Each row of a before or after table is a point. The points were changed in one or more steps. Then noise was added and the rows were shuffled. The steps act on columns, c1 being the first. Name the steps. A step turns or swaps two columns, mirrors them in a line or flattens them onto one, adds a multiple of one to another, or multiplies or shifts one. Angles are multiples of 10 degrees, from the lower column toward the higher: turns from -170 to 170, lines from 10 to 170 but not 90. Use the fewest steps. Two steps may share a column if one is a turn and the other turns, adds or multiplies; they go together, in the order done. Otherwise the lowest column goes first.

Before:
[[-12  39]
 [ 23 -37]
 [-45  26]
 [ -4  40]
 [ 26 -54]
 [-18  21]
 [ 24 -10]
 [ 54 -14]
 [ 11 -23]
 [ 13  14]
 [  1  26]]
After (11 x 2):
[[-11  25]
 [ 11  26]
 [-38  41]
 [  2  43]
 [ 20 -17]
 [  8 -45]
 [ 15   7]
 [ -1 -24]
 [ 48 -34]
 [  5 -53]
 [ 14  45]]
Steps: turn c1 and c2 by -20 degrees

Before:
[[ -7 -25 -11  36  24  -6]
 [ 24   1  -3  53 -34   1]
 [ 26  26  -9  19   6  11]
 [-10  -9  19  13  -4  -7]
 [ -7  27  -8   3  -1 -18]
 [  9  -3   7  -1  -7   2]
 [ 21  -5  14   6   7 -17]
 [  0 -21 -18   8 -14 -32]
 [  1 -22  -1   4  -6  -1]
 [  2   7  16  16   4  -4]
 [ 16 -15 -17  15   7  13]
 [ 30 -14  -3   2  -3 -10]
 [-10 -27 -16  -9  24 -12]]
After, 13 rows:
[[  1  -5  28   0 -14 -32]
 [ 42 -13  -8   0   7 -17]
 [ 48   3   1   0 -34   1]
 [-20 -11  30   0  24 -12]
 [ 51  26 -10   0   6  11]
 [  4  -5 -17   0   4  -4]
 [ 32   0  23   0   7  13]
 [ 60  -9  11   0  -3 -10]
 [  3 -16  15   0  -6  -1]
 [-14 -11  24   0  24  -6]
 [-20 -19  -8   0  -4  -6]
 [-14  26 -11   0  -1 -17]
 [ 17  -6  -4   0  -7   2]]
Steps: multiply c1 by 2; mirror c2 and c3 in the line at 160 degrees; multiply c4 by 0

Before:
[[  4  32  -9  12  12  -2   9  10  15  16   1]
 [  2  -1  -5   3 -16  10  10  10   2  17 -10]
 [-22  -1   5  10 -12   3  10   9  18  13  -9]
 [ -8  16  -9  31 -13  -8   9  -1   3  13  -7]
 [  5 -10  -8  -7   8   3  15   8  11  -9 -10]
 [ -3  21  -7   0 -14   5   8   6   8  -1 -14]
 [-14  15  -1 -11  60  10  13  -6  -4   5  10]
 [  3 -10  -6 -13  -7   7   8  11   6 -16  12]]
After (8 x 11):
[[  2  -4 -11 -12  -7  41   9  -1   0  19   0]
 [-10  30  14  12   7   0  10 -17   5  -9   2]
 [ 14  18   3  30  -5 -30   9  -5  -6 -11   4]
 [ 11  21   8   0  -9 -29   8  -5   1   4 -12]
 [ -9  -3 -12  -6   3 -22  15  -2   3  12  -8]
 [ 25  -4   4   9   5 -19  10 -14  23  -7  -7]
 [  9   2  -5   3 -13 -11  11 -17  -3  -9 -14]
 [-28  12   9 -11  55  41  13   3  -5  -7  -4]]
Steps: mirror c1 and c5 in the line at 110 degrees; add 1 times c3 to c9; turn c2 and c3 by 40 degrees; turn c6 and c11 by -60 degrees; multiply c6 by 3; turn c8 and c10 by 150 degrees
